Every row gives one point. To make a cloud, some directions were put in groups of two or more. Within a group, all points are equally far from the middle, so they leave a hole (a ring in 2 directions, a hollow ball in 3). The other directions are filled evenly. Then the cloud was stretched, turned, moved and blurred a little. How many holes are there, and how many directions does each take, smallest first?

Cloud (13 x 2):
+1.76,+0.33
+2.74,-0.57
+1.38,-3.42
+2.52,-2.77
+0.61,-3.40
+2.94,-1.96
+1.40,-3.40
-1.07,-0.73
-0.32,+0.25
-0.23,-3.09
+2.70,-0.57
+2.40,-2.89
+2.55,-0.32
Holes: 1 (2)

Cloud, 20 rows:
-0.41,-1.15,+0.64
+0.58,-2.49,+4.44
-0.70,-2.16,+2.98
-2.58,-2.62,+1.82
-5.35,-0.56,-2.91
+0.72,+0.06,+0.43
+0.15,+0.89,+0.91
-2.01,-0.12,-4.44
-4.87,-0.18,-0.02
+0.94,-1.05,-1.86
-1.92,-0.52,+2.10
+0.70,-0.88,-0.60
-5.33,-0.19,-0.68
+0.90,-1.88,+0.88
-2.51,+0.99,+0.13
-4.82,-1.15,-0.99
-1.81,-0.31,-0.38
-2.67,+0.07,-2.37
-2.28,-2.75,-0.70
-2.88,-0.73,-1.31
Holes: 0

Cloud, 30 rows:
-1.74,+1.21,+5.21,-0.55
-2.48,+0.33,+5.06,-1.81
+0.95,-2.38,+2.69,-0.59
+0.10,-1.76,-0.12,-2.83
+2.28,+1.89,+2.78,-0.73
+0.41,+1.46,-0.33,+2.18
+2.39,-1.49,+2.67,+0.26
+0.72,-2.12,+1.83,-2.43
+0.32,+2.07,+1.49,-1.72
+1.40,-0.96,-2.29,+3.63
+0.59,+1.42,-0.45,+2.25
-1.95,-2.42,+2.75,-0.83
+0.35,-2.60,+2.60,+0.48
-1.17,+1.33,+4.25,+1.25
-1.94,+1.21,+2.81,+1.31
-1.29,-2.63,+2.76,-0.71
-2.00,-2.61,+2.17,-0.20
+0.41,+1.66,+5.77,-0.40
+1.87,-2.00,+0.35,-1.23
+2.26,+1.04,+4.59,+0.36
+2.47,+1.34,+4.27,-0.19
+0.02,+0.74,+0.93,+3.66
-1.97,+1.14,+0.12,-0.17
+1.03,-0.66,+2.73,+3.35
-1.59,+1.03,-0.04,-1.62
-1.74,-2.52,-2.36,+0.68
-0.15,+1.76,+5.62,-2.73
+0.97,-2.05,-3.03,+2.52
-0.26,-2.62,-0.77,+3.38
+1.78,-1.99,-0.47,-1.05
Holes: 2 (2, 2)

Cloud:
+6.08,-2.29,-0.30,+1.02,-2.01,-2.03
-1.80,-1.86,+2.17,-0.97,-0.85,-0.15
+2.00,+1.75,+2.42,+1.85,-1.95,+2.67
-1.31,+0.57,+2.21,+1.03,-3.82,+3.00
+3.41,-1.78,+1.00,+2.78,-1.70,+1.83
-1.11,-0.59,-1.31,+3.03,+1.18,-3.08
-0.67,+2.21,-2.70,+0.65,+2.08,+3.29
+1.70,-0.77,+1.66,-0.35,-1.14,+2.98
+1.54,-2.96,-0.21,-0.10,-1.17,-1.35
-2.28,-2.60,-2.05,+1.89,+1.06,+0.51
+2.42,-3.81,+2.04,+4.16,-0.81,-1.43
+0.49,-1.95,+1.42,-0.24,-0.02,-0.90
+2.27,-1.56,-2.12,-0.12,+0.76,-3.12
+0.98,-0.13,+1.08,-0.26,+6.40,-0.71
-0.72,+1.21,-1.21,+2.31,-2.44,-1.69
-0.50,-1.22,+2.75,+0.43,+0.80,+2.52
-0.78,+4.83,-1.67,+1.86,-0.55,+2.44
+2.97,-2.22,+0.82,-2.53,-0.06,-0.86
+3.42,-1.95,-1.43,-0.12,-1.98,+2.42
+0.80,-5.80,-2.14,+0.22,+1.03,-0.44
-1.67,+0.49,+2.85,+1.68,-1.01,-1.37
+3.93,-3.65,-1.41,+3.23,-4.31,+1.44
+2.57,-1.31,-2.39,-0.27,-0.17,+3.61
+1.81,-2.50,-0.25,-2.28,+1.84,-1.58
+1.94,+2.30,+2.47,+2.02,-0.71,-3.03
-2.90,-1.83,-0.57,-0.10,+1.29,-2.15
-2.15,-0.54,+0.64,-1.25,+0.91,-4.26
+2.47,+1.52,+1.13,+0.65,-2.47,+2.20
+0.23,+1.37,-0.09,+0.32,-0.65,+2.02
-3.50,-1.04,-0.10,-1.25,-1.68,+2.26
+0.00,+2.29,+1.73,+4.82,-2.38,+1.03
-0.88,+3.48,-2.07,+0.80,-1.99,+1.55
-3.63,+2.95,-1.10,+2.30,+2.08,+0.41
+3.64,-3.23,+3.09,+0.91,+3.27,+0.05
-1.26,+0.26,+0.75,+6.15,-1.36,+1.12
-4.24,+0.14,-1.04,+3.40,+0.79,-1.58
-1.41,+3.73,-1.76,+1.36,-0.78,+1.44
+1.04,+1.29,-1.81,-0.24,-0.74,-0.27
+5.77,-0.62,-1.43,+0.37,-0.38,-1.10
+2.27,+2.96,+0.33,-0.73,-1.37,+1.47
-1.04,-1.60,-0.25,+2.83,+3.87,+0.43
-0.18,+3.73,+3.15,+0.01,+1.13,-0.65
-1.22,+0.21,+2.25,-0.62,+1.71,-1.42
+2.09,-4.45,+3.07,-0.16,+3.44,+1.59
-2.59,-1.97,-1.52,+1.50,-0.68,-1.30
-2.16,-1.52,+4.30,-0.13,-0.11,+0.10
+0.23,+3.33,-2.25,+0.54,+2.00,+2.38
+0.86,+4.56,+0.32,+2.49,-0.37,-1.73
+2.09,+0.54,+3.05,-1.06,+0.57,+1.30
Holes: 0

Cloud (73 x 8):
-2.17,-2.04,-1.46,+3.25,-0.62,-1.07,-4.33,-2.41
+1.45,+0.38,-2.13,-0.77,-0.95,+0.50,-5.54,-1.14
+0.74,+0.81,-3.35,+1.49,+1.17,-3.65,-2.26,+0.32
+0.82,+2.05,+0.27,+0.65,+0.13,+1.63,-5.90,+0.96
-2.99,-1.65,-5.32,-2.10,+0.23,-1.65,-1.00,-0.90
+1.27,+3.28,-2.00,-0.29,-1.20,-4.16,-1.19,-1.06
-3.25,-0.47,-1.28,-1.26,+1.27,-0.67,+1.70,+2.09
-3.15,+0.63,-1.92,+1.88,+2.44,-2.47,-3.53,-0.19
-2.26,-0.93,-2.30,-0.68,-2.40,-3.96,+0.94,-1.02
-0.96,-4.73,+1.85,-1.53,-0.81,+1.80,-2.12,+2.66
-0.39,-1.16,-2.22,-0.74,-2.05,-0.74,+3.54,-2.29
+0.41,-1.13,-2.41,-1.40,-1.92,-0.71,+3.23,+2.58
+0.07,+4.28,+0.82,+1.04,-2.71,-0.43,-1.87,+0.43
-3.49,-2.32,-2.48,-2.14,+2.68,-1.00,-1.01,-1.55
-0.69,-1.98,-2.08,-1.21,+0.26,-3.22,-5.46,+0.72
-1.02,-4.81,-0.73,-3.43,+0.86,-1.75,-0.36,+3.31
-2.95,+1.34,+1.78,+0.53,-1.64,-1.43,-3.40,+1.25
+1.23,+2.38,+1.95,+1.42,+0.40,+1.53,+0.75,-0.43
-2.95,+3.60,-1.40,+0.92,+0.05,-2.48,-2.84,-0.46
+3.18,+0.77,-1.06,-3.20,-1.28,-0.63,-0.52,-1.43
+0.23,-2.04,-0.02,+0.13,+1.64,-1.96,+1.12,+4.84
-1.85,+0.32,-3.80,-1.62,+1.52,+0.85,+0.58,-1.40
-0.11,-4.09,-3.76,+1.95,-0.38,+0.35,-2.12,-1.46
+1.08,+0.71,+3.50,+0.12,-1.19,-0.89,-0.51,-3.04
-0.69,-2.55,+3.44,-2.21,+1.41,-0.68,-3.62,+3.78
+0.00,-2.06,-1.04,-2.12,+3.61,-3.44,-0.97,+1.64
+2.69,+0.47,+0.73,+0.53,-4.19,-0.59,-0.01,+0.61
-0.36,+1.13,+3.53,-0.27,+0.05,+0.70,-5.25,+1.94
+0.45,-5.15,+0.30,+2.05,-0.98,-2.07,-1.50,+1.81
+0.26,-0.39,+2.32,+0.45,+0.16,+1.86,+1.82,-1.02
+0.84,-1.61,-1.20,+1.96,-3.10,-0.43,-3.14,-3.44
-2.97,+0.76,-0.09,+2.45,+0.14,-2.21,-0.28,-0.59
+1.28,-4.01,+2.14,-0.66,-1.61,+0.27,-2.59,+4.27
+1.31,-2.49,-0.93,+2.87,-2.70,-0.15,-0.20,+1.87
-1.06,+0.08,+2.38,-2.10,-2.11,-1.53,-4.24,+1.35
+2.04,+0.33,+0.60,-2.11,+0.00,+2.95,-0.13,+1.96
-2.90,-0.98,+0.39,+0.41,-0.47,-1.72,-6.61,+0.53
+2.57,-0.40,+0.18,+2.14,-1.43,-0.33,-4.01,+3.07
+1.54,-3.51,+1.87,+0.10,+0.18,-2.36,+0.80,+3.97
+1.41,-0.39,-3.98,-2.29,-2.72,-0.31,-0.66,+1.24
+2.57,+0.28,+1.42,+1.20,+0.11,-3.38,-3.44,+0.34
-2.70,-4.13,-5.07,-0.25,+0.19,-1.57,-0.75,-0.94
+0.63,-2.50,-1.89,-1.80,-0.18,-3.11,+2.47,-3.01
+3.59,+0.91,+0.72,-0.04,+1.56,+0.93,-2.98,+0.01
+0.68,+1.51,-2.02,-0.39,-2.02,-3.77,-1.74,-3.82
-1.97,-0.67,+1.98,+1.38,+0.21,+1.55,-3.85,-2.08
+0.93,-4.13,-0.35,-1.21,+1.38,+2.41,-1.65,+2.51
+0.33,-1.75,-0.20,+0.29,+0.98,+1.04,-2.31,-4.37
-2.87,+2.00,-0.61,-1.36,-0.87,-1.40,-3.14,+2.85
-1.08,+2.48,-0.05,-2.64,+1.29,-2.92,-2.74,-2.44
-0.78,-0.14,-1.55,+2.34,-3.39,-0.84,-1.34,+2.68
-0.67,-2.72,+0.00,+2.22,-0.06,-2.22,+1.00,-2.72
+1.36,+3.89,-2.29,+1.01,+0.24,-1.44,-3.30,+1.47
+0.64,-0.32,+2.23,-3.04,+0.69,-1.98,-0.57,+4.55
+1.76,+1.59,-2.18,-0.64,-0.59,-3.29,-4.26,-0.79
-2.34,-2.62,+2.37,+0.47,-0.92,-1.53,-5.41,+1.56
-0.72,-2.00,-4.12,+2.27,+0.76,-0.36,-1.53,-3.08
-1.12,-0.56,-3.76,+0.36,+1.70,-2.00,+2.16,-2.32
-2.37,-1.75,-2.09,+0.77,-1.22,-3.35,+1.77,+1.00
-1.78,+1.37,+2.79,-1.16,+1.20,+1.28,-1.15,+1.03
+2.19,+1.70,-0.86,+1.64,-0.91,+2.92,-2.76,+1.18
-1.52,+0.88,-2.22,-0.47,+1.02,+0.08,-1.06,-4.81
+0.03,-0.18,+2.39,-2.36,+2.27,+0.97,-4.02,+0.18
-0.72,+2.57,-2.08,+1.25,-3.13,-0.72,-1.27,+2.28
-2.10,+0.81,+1.69,-0.73,-1.01,-0.19,+1.02,-2.02
+2.72,+1.08,-0.67,+1.52,+0.63,-0.16,-5.03,-0.15
-0.60,+1.62,-4.03,-2.39,-1.08,-3.43,-1.34,+0.81
+1.77,+3.19,+2.31,-1.12,+1.36,-0.65,+1.31,+0.12
-2.49,+3.89,-0.76,+1.34,+0.13,-0.84,-3.72,-0.46
-2.16,+1.25,-3.13,-2.47,+1.92,-2.51,-3.33,+0.03
+1.88,-2.83,-3.07,+0.36,+0.67,-0.28,-0.20,+3.21
+1.52,-0.78,-2.05,-2.73,+0.77,-2.87,-2.39,-2.33
-2.20,+1.59,-4.90,+0.14,+0.86,-3.48,-1.67,-0.59
Holes: 1 (8)
